Every row gives one point. To make a cloud, some directions were put in groups of two or more. Within a group, all points are equally far from the middle, so they leave a hole (a ring in 2 directions, a hollow ball in 3). The other directions are filled evenly. Then the cloud was stretched, turned, moved and blurred a little. How many holes are there, and how many directions does each take, smallest first?

Cloud (13 x 2):
[-0.04 -0.34]
[+0.42 -0.36]
[+0.19 +0.60]
[+0.01 +0.51]
[+0.27 -0.13]
[-0.24 +0.15]
[+0.26 +0.46]
[+0.31 -0.07]
[-0.18 +0.27]
[+0.07 +0.03]
[+0.17 -0.11]
[-0.35 +0.22]
[+0.59 +0.19]
Holes: 0

Cloud (15 x 2):
[+0.26 -0.29]
[-0.20 -0.29]
[+0.03 -0.36]
[+0.38 -0.21]
[+0.32 -0.25]
[-0.12 -0.32]
[+0.10 -0.35]
[+0.02 -0.35]
[+0.13 -0.34]
[+0.21 +0.52]
[+0.11 +0.54]
[+0.41 +0.40]
[-0.39 +0.00]
[-0.26 +0.37]
[-0.33 -0.16]
Holes: 1 (2)

Cloud (19 x 3):
[+0.14 +0.16 -0.24]
[+0.33 +0.14 +0.02]
[+0.01 +0.17 -0.26]
[-0.55 +0.30 +0.29]
[-0.23 -0.08 -0.33]
[-0.48 +0.10 +0.26]
[+0.26 -0.13 +0.43]
[+0.39 -0.29 +0.21]
[+0.13 +0.39 +0.10]
[+0.25 -0.01 +0.49]
[-0.11 -0.06 -0.42]
[+0.31 -0.15 +0.37]
[-0.10 -0.09 -0.45]
[-0.32 -0.04 +0.53]
[-0.21 -0.16 +0.46]
[-0.04 -0.08 +0.59]
[+0.41 +0.00 +0.13]
[-0.17 +0.59 +0.16]
[-0.34 +0.05 +0.65]
Holes: 1 (2)

Cloud (29 x 4):
[-0.04 +0.12 -0.62 -0.03]
[+0.46 -0.12 -0.06 -0.30]
[-0.45 +0.15 +0.28 +0.18]
[-0.20 -0.33 +0.55 +0.24]
[+0.26 -0.23 +0.18 +0.15]
[+0.18 +0.16 -0.68 -0.22]
[-0.06 +0.52 -0.09 -0.36]
[-0.25 +0.07 +0.73 +0.08]
[+0.19 +0.45 -0.31 -0.09]
[+0.41 -0.25 -0.27 -0.30]
[-0.22 +0.33 -0.20 +0.06]
[-0.34 +0.11 +0.53 +0.09]
[+0.19 -0.13 +0.54 -0.07]
[+0.18 -0.05 +0.22 +0.53]
[+0.51 +0.40 +0.17 -0.01]
[+0.42 +0.22 -0.27 -0.14]
[+0.41 +0.03 +0.44 -0.41]
[-0.40 -0.03 -0.50 -0.10]
[+0.18 +0.25 -0.56 -0.18]
[+0.23 -0.30 +0.16 -0.23]
[+0.41 +0.12 -0.02 +0.02]
[+0.31 -0.13 +0.16 +0.12]
[-0.14 +0.31 -0.34 -0.42]
[+0.16 -0.44 +0.02 -0.28]
[-0.24 -0.48 +0.32 +0.13]
[-0.32 +0.02 +0.46 -0.01]
[+0.46 +0.06 +0.42 -0.24]
[+0.43 +0.26 -0.07 -0.01]
[-0.34 +0.27 +0.07 +0.00]
Holes: 1 (2)

Cloud (29 x 4):
[+0.54 -0.22 -0.36 -0.06]
[+0.16 +0.00 -0.43 +0.26]
[+0.05 +0.50 +0.43 -0.33]
[+0.28 +0.48 -0.04 +0.32]
[+0.27 +0.11 -0.12 -0.62]
[-0.25 +0.15 +0.27 -0.03]
[+0.14 +0.21 +0.29 -0.06]
[+0.40 -0.36 -0.48 -0.09]
[+0.39 -0.01 -0.41 +0.01]
[+0.39 -0.35 -0.15 +0.60]
[-0.08 -0.40 -0.49 +0.03]
[-0.06 +0.34 -0.35 +0.19]
[-0.17 -0.55 -0.27 -0.65]
[-0.37 +0.31 -0.16 -0.38]
[-0.38 +0.21 -0.18 -0.18]
[-0.31 +0.31 -0.20 +0.06]
[+0.39 -0.48 -0.17 +0.57]
[-0.14 +0.12 -0.01 +0.33]
[+0.08 +0.29 -0.04 -0.20]
[+0.12 -0.07 +0.15 -0.34]
[+0.33 -0.04 -0.09 -0.60]
[+0.16 +0.33 +0.35 +0.46]
[-0.10 +0.22 -0.64 +0.12]
[-0.05 +0.12 -0.32 -0.16]
[+0.01 +0.31 -0.01 -0.32]
[-0.12 -0.07 -0.15 -0.50]
[-0.16 -0.08 -0.16 -0.06]
[+0.08 -0.22 -0.55 -0.20]
[-0.16 +0.47 +0.19 -0.29]
Holes: 0
